Rows are points. Examples show where two turns around zero, p and q, send a point. Where does a point land after both, in the order given? Backwards means that the second turn is done in reverse. Each puzzle has new turns, and all numbers are rounded.
In the rows, 128 means zero.

Turn p:
[112 117] -> [109 125]
[176 139] -> [176 117]
[121  99] -> [109 105]
[127 145] -> [135 144]
[104 140] -> [112 149]
Turn q:
[162 145] -> [137 165]
[116 103] -> [139 103]
[105 136] -> [107 116]
Where do these land?
p, then q backwards: [133 136] -> [137 125]
p, then q: [ 89 140] -> [ 87 123]
p, then q backwards: [145 142] -> [146 115]
q, then p: [145  94] -> [157 104]

Turn p:
[166 125] -> [135 165]
[107 148] -> [106 109]
[112 111] -> [143 110]
Turn q:
[ 90 104] -> [161  97]
[150 160] -> [ 92 141]
[143 125] -> [127 143]
[128 123] -> [133 129]
Where do these land?
q, then p backwards: [121  94] -> [134  94]
p, then q: [149 131] -> [108 122]
p, then q: [115 159] -> [145  99]

Turn p:
[136 153 131] -> [142 143 144]
[125 123 115] -> [116 133 123]
[101 172 124] -> [119 140 178]
[151  94 116] -> [126 130  85]
[128  97 153] -> [137  95 108]
Turn q:
[100 159  90] -> [123 114  74]
[119 123 140] -> [123 143 131]
[148 136 138] -> [149 126 139]
[160 127 120] -> [143 104 144]
[112  96 152] -> [102 155 150]
Where do these land?
p, then q: [100 102 157] -> [ 89 129 156]
p, then q backwards: [148 107 109] -> [ 99 145 122]
p, then q backwards: [113 145 126] -> [136 109 138]
q, then p: [152 158 120] -> [140 141  93]

Turn p:
[126 106 144 150] -> [150 129 129 155]
[131 131 175 131] -> [168 136 151 122]
[130 126  91  87] -> [ 81 104 134 114]
[113 125 137 149] -> [139 147 125 144]
[164 143  89 106] -> [102  93 103  97]
[110 137 148 159] -> [151 161 123 139]
[121 129 113 114] -> [107 126 131 125]
Turn q:
[113 148 159 132] -> [144 133 151 100]
[126 115 149 130] -> [123 111 143 120]
[158 136  91 137] -> [131 148 113 171]
[108  95 118 145] -> [ 85 124 127 124]
[161 117 100 113] -> [132 118 104 167]
[102 157 153 111] -> [154 134 131  87]
Where do these land?
p, then q: [113 192 136 150] -> [182 152  91 130]
q, then p: [116 101 121 112] -> [102 126 134 150]
q, then p backwards: [137 127 107 112] -> [135 123 116 152]
q, then p: [143  96 126 126] -> [128 134 128 163]
p, then q: [129  99 138 159] -> [116 143 151 159]
q, then p: [130 153 140 108] -> [133  99 122 112]

Turn p:
[126 128  99 145 164 143] -> [112 116 123 165 148 150]
[178 133  96 133  97 120] -> [189 119 110 147 116 126]
[130 128 135 112 101 159] -> [126 145 118 127  88 126]
[112 122 142 137 122 147] -> [105 135 128 132 116 113]
[130 154 159 144 135 134] -> [118 162 118 126 147 111]
[151 128 118 139 146 118] -> [146 127 135 146 149 134]
[127  99 113 132  92 103] -> [150  89 136 117 109 106]
[ 95  88 140  94 137 104] -> [107 103 172  91 118 140]
[102 172 150 117 159 122] -> [ 98 155 112 100 163 146]
Turn q:
[137 113  93 104 126 140] -> [117  94 122 105 122 147]
[ 90 141 147 182 122 157] -> [121 187 125 159  98 147]
[134 135 132 116 137 152] -> [120 128 153 118 125 138]
[123 135 105 111 138 128] -> [113 115 125 106 118 121]
[112 143 162 127 110 104] -> [130 135 133 165 132  95]
[ 99 102 110 113 121  95] -> [102 107  87 136 139 114]
[156  94 161 121 137  98] -> [149 120 127 137 187 122]
[153 136 104 120 160 139] -> [133 125 138  80 128 134]
[148 153 140 158 101 140] -> [167 141 143 147 102 134]
Where do these land?
p, then q backwards: [146 135 149 136 148 180] -> [ 87 133 161 160 125 142]
q, then p backwards: [107 143 149 125 152 121] -> [123 129 165 145 134 136]
q, then p: [109 122 140 129  99 128] -> [120 115 119 146 135 102]
p, then q: [145 143  87 173 117 102] -> [155 130  90  87 155 148]
q, then p backwards: [128  96 123 112 141 130] -> [106 141 118 128 150 113]
q, then p: [139 119  92  85 155  88] -> [130  89 171 105 124 170]
p, then q: [131 127 156 120 117 124] -> [130 116 142 134 127 103]
q, then p: [119 140 127 144  95 151] -> [133 133 109 140 109  94]

Turn p:
[145 153 117 204 137 123] -> [ 96  68 126 173 141 142]
[105 148 110 104 147 122] -> [132 161 109 135 135 154]
[135 130 129 126 127 134] -> [134 127 128 131 131 121]
[148 158 123 119 116 116] -> [122 130  98 134 147 109]
[ 95 152 130 105 118 135] -> [115 174 127 137 130 127]
[152 125 136 136 133 146] -> [144 110 139 135 139 115]
[127  55 163 121 131 117] -> [142 112 168  64 103 131]
[118 103 116 109 114 133] -> [141 143 128 116  98 123]
Turn q:
[138 146  88 138 127 123] -> [147 149  99 134 135 108]
[102 104 115 118 117 106] -> [110 160 137 135 147 147]
[146 133 177 119 169 170] -> [146  65 137 100 101 149]
[150 109 175 101 170 138] -> [122  77 141  82 130 156]
[115 109 133  93 116 115] -> [117 148 157 110 142 142]
[126 112 108 147 108 132] -> [112 152 113 140 113 124]
[129 155 116 134 113 143] -> [150 135 128 140 113 107]
[134 128 127 136 103 103] -> [107 139 132 137 139 104]
[112 156 113 165 127 123] -> [142 127 110 172 131 115]
Where do these land?
q, then p: [123 139 115 120 105 129] -> [111 124 117 128 149 121]
q, then p: [135 112 116 145 118 158] -> [113 138 113 143 106 106]
q, then p: [101 174 157 112 164 114] -> [164  81 161 106 145 133]
p, then q: [150 109 142 151 107 124] -> [ 94 139 142 121 143 143]
p, then q backwards: [101 144 153  82 148 123] -> [115 109  90  87 121 107]
p, then q: [170 127 105 138 148 125] -> [107 139  89 103 119 134]
q, then p: [116  92 110 148 106 123] -> [100 150 127 165 123 136]

Turn p:
[133 143 118 113 137 109 120 100] -> [136 146 155 140 127 139 147 139]
[115 124 148 168 137 147 123 108] -> [134 145 128 130 145 136  82 111]
[146 101 142 133 147 143 113 142] -> [129 147  88 112 137 132 126 128]
[127 140 100 132 118 143 119 162] -> [101 112 118 120  93 134 128 120]
[115 120 112 138 129 139 101 110] -> [142 149 129 134 108 139 118 107]
[ 70 125 133  92  89 138 152 132] -> [154  77 154 115 125  98 141  87]
[124 123  98 125 134 115 133 117] -> [129 129 132 157 119 137 144 123]
[155 159 141 146 113 102 116 142] -> [100 140 142 121 117 110 114 168]
[143 110 126 134 137 102 138 137] -> [119 134 109 149 139 114 139 142]
[127 143 157  87 144 140 145 156] -> [115 106 130  84 156 128 157 129]
[154 119 135 139 123 130 149 102] -> [149 123 122 144 144 138 113 155]
Turn q:
[131 133 185 159 137 129 149 122] -> [105 100 159 145  96 100 149 135]
[147 143 129 110 145 122 102 121] -> [123 136 139 125 141 131 122  89]
[121 117 104 120  86 141 121 119] -> [145 146 119 139 132 167 123 150]
[163 140 135 104 155 140 136 129] -> [ 94 155 130 124 130 111 130 101]
[ 98 132  91 124 108 127 129 104] -> [168 136  98 145 125 146 120 133]
[103 141 154 159 144 144 128 140] -> [119  92 139 141 113 104 105 139]
[156 134 112 123 126 113 130 142] -> [133 154 139 104 137 122 131 124]
[ 95  98 118 119 100 108 136 148] -> [145 110 104 100 124 156 138 158]
[139 113 123 134 151 128 121 127] -> [121 124 127 129 154 114 134 123]
Where do these land?
p, then q: [116 120 127 140 145 130 108 112] -> [136 137 140 149 120 122 116 110]
p, then q: [141 132 105 121 117 121 225 112] -> [ 95  91 128 127 182  90 151 186]
q, then p: [107 129 105 118 105 141 132 130] -> [116 125 117 116  96 146 124 130]
q, then p: [181 120 135 129 131 130  99 115] -> [121 138 152 117 179 141 112 119]
p, then q: [111 131 144 132 118 108 108 120] -> [137 122 148 120 111 128 138 104]
q, then p: [130 150 152 125 135 140 152 115] -> [136 119 148 143 117 102 107 127]
p, then q: [134 124 108 131 130 133 130 114] -> [125 135 139 141 131 125 120 144]
q, then p: [116 132 141 150 124 131 124 160] -> [133 138 110 108 124 100 141 122]
q, then p: [136 136 118 117 142 117  99 149] -> [146 153 137 115 137 143 149 124]
p, then q: [107 106 145 117 133 129 103 153] -> [153 147 108 127 116 133 145 100]

Turn p:
[141 180 144 129 142 131 104 144 127] -> [110 144 177 125 148 101 118 127 132]
[ 78 108 115 124  94 119 141 108 123] -> [136 123 107 165  86 162 120 129 124]
[ 96  96 113 110 139 149 142 107 101] -> [108 138  83 123  88 143 126 124 137]
[144 162 123 156 122 152  88 127 141] -> [121 159 155 127 162 122 105 141  97]
[118 128 101 146 111 130 149  93 109] -> [123 123 109 140  94 128 131 139  87]
[138 104 121  94 118 110 112 123 128] -> [158 141 126 115 116 145 142 102 137]
[122  97 113 133  96 120 134 142  91] -> [152 141 110 138 100 140 155 161 134]
[132 139 164 135 141 110 142 151 135] -> [122  96 152 126 144 119 132 137 154]
[151 104 124  90 137 112 140 106 122] -> [140 120 115 100 109 131 155  92 129]
[148 141 173 155 152 140 117 140 160] -> [109 106 153 107 183 130 111 138 134]
[159 175 146 136 136 157 129 168 171] -> [107 130 154 144 202  98 130 122 132]
[111 103  98 128 148 106 137 129 128] -> [152 118  97 124 105 115 110 124 138]
Turn q:
[142 138 145 136 159 118 124 117 125] -> [141 141 130 137 149 111 107 119 141]
[ 75 141  81 110 158 138 132 119 151] -> [131 132  68 127 131 143 158  85 107]
[130 136 141 112 110 140 136 167 146] -> [125 132 147  90 103 137 139 120 139]
[136 105 151 111 121 149  95 172 122] -> [145 115 135  88 121 144 134 160 167]
[134 120 148 104 117 139 125 120 150] -> [149 118 135 118 104 144 109 123 128]
[142 132 141 206  64 142 143 123 144] -> [ 92 175 187 148 119 162 126 167  94]
[119 138 101 112 121 106 132 125 147] -> [131 126 113 121 113 111 141 115  97]
[128 112 139 129 151 132 149 118  69] -> [101 100 125 161 151 118 120 127 169]
[124 128 150 117 155 142 127 117 118] -> [136 121 119 132 141 136 107 113 153]
[116 126 114 116 121  65 121 119 136] -> [127 129  98 128 106  80 120 139  99]
[141 142 134 142 113 147 125 121  77] -> [ 98 104 152 133 165 136 120 143 133]
[148 118  91 141 145 120 127 118 150] -> [158 140 127 153 133 115 156 126 109]
Where do these land?
q, then p: [135 198 154 144 153 121 126 113 150] -> [102 144 176  89 102 117 103  98 116]
q, then p: [112 118 128 139 136 158 124 159 132] -> [104 126 112 152 149 119 132 106 126]
p, then q: [113 115 132 129 142 115  97 118 147] -> [161 114 130 114 142 144 117 137 123]
q, then p: [151 133 153 134 137 121 142  67 140] -> [132 143 160  89 135 142 107 163 102]
p, then q: [108 110 103 157 109 138 127 126 144] -> [130 129 136 125 163 129 162 148 129]
p, then q: [173  71 100  89 143 106  86 149 144] -> [188  94 166 134 138 100 125  75 100]
p, then q backwards: [158 124 138 126 100 124 135 127 108] -> [140 121  95 137 115 141 124 149 138]
q, then p: [127 133 137 106 142 149 151 122 120] -> [124 121 114 117 132 155 114 116 108]
p, then q: [121 115 162 136 110 136 145 127 127] -> [123 136 125 135 115 158 148 123 151]
q, then p: [128 146 119 120 118 104 129 130 158] -> [132 136 149 128  98 125 151 124 120]
q, then p backwards: [ 97 122 121 154 129 133 161 157  73] -> [117 142 166 110 138 178 164 148 112]
p, then q: [114 149  90 104 117 132 113 141  93] -> [ 99 148 152 109 135 112 113 125  87]

Turn p:
[114 126 124 152 141 114 131 139 155] -> [130 113 123 140 145 124  94 115 131]
[115 143  93 105 130 125 127 128 112] -> [ 99 142 125 125 149 140 147 125 108]
[160 130 158 100 127  88 126 123  91] -> [175 163 126  98 135 139 161 124 139]
[137  85 163 102 138 109 138 122 127] -> [177 139 102 141 117 151 135 143 138]
[102 149 119 141 104 145 131 147 119] -> [111 100 150 121 132 117 133 125  98]
[154 134 137 127  87 116 138 140 167] -> [145 132 102 103 111  89 103 129 109]
[141 149 148 109  90 116  83 132 161] -> [131 127 112  66 127 113 104 162 128]
[106 105 113 155 157 139 147  88 113] -> [110 108 124 176 130 138 150 109 161]
[118 106  88 155 160 159 118 125  98] -> [ 86 120 152 159 113 165 134 101 141]
[132 153 138 134 146 170 140 136 137] -> [116 135 165 150 121 104 118 148 127]
Turn q:
[141 122 139 143 136 130 140  69 147] -> [ 99 108 135 158 111 114 149  97 104]
[ 72 140 156 158 132 116 132 142  97] -> [170 117 152  87 145 148 163 117 121]
[152 144 123 135 112 138 118 146 129] -> [150 145 116 145 122 127 110 137 124]
[148 136 102 118 118 124 137  67  67] -> [ 86 134 100 146 164 163 142 121  70]
[ 79 136 188 123 132 115 130 138 146] -> [155  95 152  91 103 147 139  95 156]
[140 140 111 128 142 184 141 151 143] -> [127 177 163 150 115 124 113 142 139]
[136 133 105 125 133 118 139 148 126] -> [125 142 123 114 126 119 119 153 121]
[138 119 132 119 132 119  54 120 144] -> [137 106 107 144 160 103  89  93 151]
[141  89 115 119 109 129 141 133 139] -> [110 121 112 146 122 122 139 158 151]
[115 140 111 120 124 118 135 144 148] -> [130 118 141 114 118 123 109 151 128]
[147 110 126 120 139 118 140 151 123] -> [119 146 107 114 120 117 134 142 143]
Where do these land?
p, then q backwards: [ 88 130 110 129 145 156 145 110 126] -> [129  98 107 128 109 144 132  88 134]
p, then q: [138 160 135 144 128 138 100 149 124] -> [130 115 119 113 120 147 116  97 155]
p, then q: [115 108 102 130 141 161 136  90 172] -> [162  97 158 125 154  98 135 164 127]
q, then p backwards: [110 101 140 117 141 176 141  98 137] -> [125 136 107 151 165 156 127 110  90]
q, then p: [125 124 117 139 130 178 170 110 140] -> [160  87 160 132 132  94 132 129 119]
p, then q: [144 142 122 115  94 121  86 167 117] -> [108 138 115 119 141 183 102 116 150]
p, then q: [136 129 147 113 136  84 129 158 139] -> [115 164 108 135 137 118  97 106 117]
p, then q: [144 118 124 149 125 108 104 163 102] -> [105 129 123 159 129 158 118  95 136]
q, then p backwards: [151 132 138 111 147  83 139 104 111] -> [129 121  83 124  84 115 120 125 135]
p, then q: [136 124 126 102 127  81 151 121 122] -> [100 158 129 127 125 117 114 134  89]
q, then p: [120 139 145 159  95 121 107 139 119] -> [129 161 130 131  91 125 125 104 142]

Turn p:
[151 115 133 169 147  87 151 160 104 114  99] -> [149 127 126 119 140  75 154 131 122  88  85]
[155 138 111 174 139 130 135 147  88 144  96] -> [180 117 149 108 118  98 151 121 112  94 125]
[115 129 155 117 100 147 102 140 163 144 155] -> [103 110 143 167 125 140 124 113 145 168 142]
[128 146 133 112 134 128 135 107 148 135 171] -> [112 132 107 125 155 147 126 109 126 155 151]
[125 134 141 148 162 126 108 135 102 120 107] -> [149 139 132 133 125  85 121 148 118 113 142]
[142 113 133 110 120 150 123 128 125 108 151] -> [121 107 102 122 112 131 112 127 142 146 131]
[ 97 140 146  93 101 146 151 118 140 125 141] -> [ 80 139 123 135 109 155 113 103 124 135 139]
[117 149 105 112 113 125 127 127 155  99 136] -> [118 142 120 132 139 157 114 118 166 116 132]
[137 139 149  70 112 130 104 139 147 148 139] -> [ 84 108 158 119 138 134 104 127 146 163 143]
[134 126 142 124 105 125 110  93 134 133 124] -> [135 133 139 135 130 143  98 124 115 154 114]
[ 79 100  62 142 131 106 155 109 105 124 139] -> [143 184 100 108 107 166 178 152 130 116 112]
[155 108 125 163 170 136 134 133 126 142  79] -> [162  98 137 132 138 107 140 162  92  88 121]
Turn q:
[144 126 144 119  83 134 146 135  96 148 104] -> [126 116 112 142 133 161 127 163 109 165 148]
[110 146 114 103 135 144 149 143 127 145 154] -> [103 144 120 120 109 148 154 137 140 120 102]
[149 121 162 119 121 148 146  88 142 142 111] -> [135 103 125 124 161 144 161 128 138 132 167]
[ 77 109 153 109 122 126 111  80 114 132 137] -> [136 121 145 117 158 173 138  82  98 121 113]
[167 116 112 169 155 130 128 133 109  90 134] -> [162 121 159 138  96  86 117 149 125 109 144]
[150  98 149 128 173 119 152 113 149 151 120] -> [111 109 119 114 131 120 141 118 131  84 179]
[122 153  84 174 116 118 141 152 164 154 104] -> [102 153 100 144 162  79 114 168 132 119 107]
[121 120 109 112 120 114 127 137 144 114 149] -> [134 127 119 108 119 133 110 126 145 119 102]
[142 132 147 136 129 112 109 101 132 147 132] -> [135 143 133 106 149 124 130 114 118 135 156]
[120 150 127  82 127 130 108 122 102 110 110] -> [126 142 150 151 119 168 116 108 149 152 126]
[110 148 132 147 148 109 145 153 147 101 144] -> [ 98 114 147 113 115  91 121 126 136 123 101]
[125 118 103 137 107 152  76 180 109 101 137] -> [167 143 106 159  83 110 107 119 117 156  90]
Where do these land?
q, then p: [129 158 152 164 150 130 147 144 134 120 133] -> [ 94 160 134 132 133 111 149 123 117 134  98]
p, then q: [129 110 125 122 133 103 117 137 107 143 103] -> [ 97 112 122 132 117 135 111 125 129 152 141]
q, then p backwards: [136 126  96 119  91 157 140 117 142 128 109] -> [133 104 101 147 142 115 106 121 162 107 138]
q, then p: [125 126 151 116 103  58 128 145 124 106 167] -> [ 97 127 172 113 102 135  94 166 136 172 138]
p, then q: [126 106 138 109 158  79 140 130 122 119 133] -> [ 77 142 133 149 118 134 101 123 139 115 116]
p, then q: [119 154 137 112 154 149  95 132 114 176 128] -> [116 130 125  74  96 138 148 118  98 142 131]
p, then q: [122 146 134 111  98 110 118 120 164 109 125] -> [129 137 130 147 154 101 149  90 130 127 126]
p, then q: [116 132 122 131 150 157 114 140 139 116 135] -> [143 127 119 105 115 105 128 137 126 120 106]
p, then q backwards: [124 161 131 127 141 137 141 105 128 105 141] -> [134 108 124 118 134 108 102 124 139 156 114]
q, then p: [136 107  40 114 145 153 113 139 122 175 118] -> [179 131 120 133 137 136 116  85 187  71 149]
q, then p: [176 101 151 120  90 148 145 125 130 108 122] -> [128  71 118 115 129 138 164 140 139 155 113]
q, then p: [110 105 127 111 123 138 151 128 124 144 124] -> [135 121 109 130  97 139 133 138 132 108 134]
q, then p backwards: [119 123 152 218 131 119 109  93 136 141 135] -> [157 154 167 159 181  96 140 124 103 170 112]
q, then p: [124 139 136 117 123 154 133 136 105 102 119] -> [134 108 139 150 116 129 141 114 104 130 112]

Turn p:
[112  86 135  99 104 126 114 130 140 122 109 103] -> [104 147 138 137 137 131 140 171 107 118  94 127]
[132  94 163 121 195 146 112 170 137 146 103 134] -> [141 127 103 150  95 190 115 158 124 165 114 168]
[148 105 109 106 118 160 115 145 112 110 127 139] -> [118 105 107 110 143 150 138 155  99 126 137 112]
[134 114 147 118 124 108 116 139 144 149 150 130] -> [131 136 128 144 108 114 132 125  95 136 118 146]
[173 175 112 153 155 111 116 128 118 152 125 121] -> [180 105 145 101 119 110 122 114 146 160 150 144]
[131  98 122 126 109 107 148 137 116 108 151 101] -> [132 136 151 126 124 138 160 125 104  89 119 118]
[103 140 136 105 171 124 125 100 102 111 150 127] -> [123 132  95  97 124 136 123 101 149 104 103 158]
[134 144 138 121 138 129 158 113 150 135 116 132] -> [149 124 124 154 140 122 104 120 143 124 118 126]
[101 133 104 134 116 135 128 160 155 151 140 139] -> [103 126 139 152 142 132 142 102 115 166 131 122]
[103 129 134 161  93 162 144  99 153 100 145 140] -> [105 169 113 140 140 120 115 109 136 114 148  72]
[129 131  87 119 123 129 107 112  99 126 135 108] -> [125 125 133  82 156 119 153 131 129 126 130 135]
[137 158 128 180 148  70 141 113 147 147 127 174] -> [142 129 169 142 106 108  77  81 142 134 171 157]
[110 151 133 125  94 133 145  98 101 167 110 119] -> [121 126 123 147 150  80 151 140 169 118 138 136]
[145 134 143 127 103 153 121 148 119  68 106 125] -> [118 107 124 109 107 144 120 160 132 114 123  69]
Turn q:
[115 125 106 103 130 116  98 119 138 140 158 137] -> [120 102 132 140 117 141 114 148 135 141  88 129]
[131 157 106 103  84 112 139 105 111 135 169 146] -> [154 122 164 140 118 128 105 125  86 141  84 109]
[142 145 112 119 114 104 138 122 168 113  93 109] -> [143 101 111 112 116 110 162 140 114 134 142  90]
[109 120 108 171 101 154 119 163 115 107 106 123] -> [157 138  73 138 141 114  97 115 128 111 150 139]
[118 132 149  99 159 157 110 109 145 114 109 124] -> [116 101 131  84 128 156 139 120 152 136 139 144]
[154 135 124 123  90 135 128 127 111 145 122  97] -> [147 139 138 134 119 145 107 144 108 118 153  95]
[106 128 112 148 158 122 160 168 101 132 115 133] -> [107 133 114 163 153  97 125 107 119 144 156 152]
[110 112 149 161 121  98 113  99 112 118  92 146] -> [167 152 121 138  97 116 153 111 166 139 134 144]
[133 129 149 124 133 128  90 141 125  99  98 131] -> [156 128 107 112 141 151 149 143 146 136 142 149]
[127 154 123 146 142 110 134 123 168 149 157 123] -> [105 115 143 117 117  83 129 157 124 117 109 125]
[139 130 134  97 141 124 149 165 166 171 112 139] -> [103  90 152 144 170 117 151 139 141 112 141 101]
[116  98 150 162 135 141 149 119 109 104 168 108] -> [102 171 117 126 102 133 120 106 110  97 122 162]
[164 100 141 108 156 164 137 104  95 137 166 148] -> [ 87 172 160 115 145 173 111 109 134 137 105 125]
Where do these land?
p, then q: [153 114 156 132 120 109 119 103 139 129 138 145] -> [163 144 123 138 131 133 126 154 111 146 112 139]
p, then q: [ 78 126 155 157 184 115 124  99 106  98 137 147] -> [169  76 121  75 125 127 107 115 133 129  82 119]
q, then p backwards: [140 159  98 106 121 130 116 107 107 167 108 124] -> [157 153 118 157 121 133 118 150 161 122  93 137]
q, then p: [137 126 126 107 127 114 120 158 165 111 117 131] -> [140 121 140 139 146 176 140 127 124 115 127 133]
p, then q: [ 84 109  77 131 139 106 138 127 112 128 110 107] -> [108 108 152  93 147 123 151  89 147 117 130 161]
q, then p: [132 116 131 109 106 111 103 123 152 147 139 122] -> [130 131 142 142 119 152 137 156 124 133 124  95]
q, then p: [156 138 119 119 120 124 107 137 142  99 142 108] -> [126  89 127 123 140 151 158 140 129 135 124 126]
p, then q backwards: [157 141  82 109 117 150 141 107 150 101 108 144] -> [150 157 102 107 108 173 129 159 141 144 120 144]
q, then p: [141 113 144 117 131 140 106 158 113 103 108 100] -> [133 112  97 118 148 154 143  98 115 141 143 111]
q, then p: [134 125 147 144 118 183 108 169 128 142 137 148] -> [129 125 111  86 115 163  85 117 119 153 107 127]
p, then q backwards: [109 134 152 151 133 172 138 153 127 124 113 100] -> [154  85 117 118 129 103 100 110 128 135 103 132]
p, then q: [113 122 121 108 132 117 195 108 123 111 157 135] -> [124 154  93  79 103 126 145 101 127 154 121 139]
q, then p: [112 145 136 144 118 112 150 111 112 112 128 149] -> [143 117 133 130 123  95 109 134 135 105 145 142]
p, then q backwards: [147 126 147 158 126 110 126 132 118 218 148 133] -> [ 91 151 146 160 141  69 139 141  84 116  91 121]
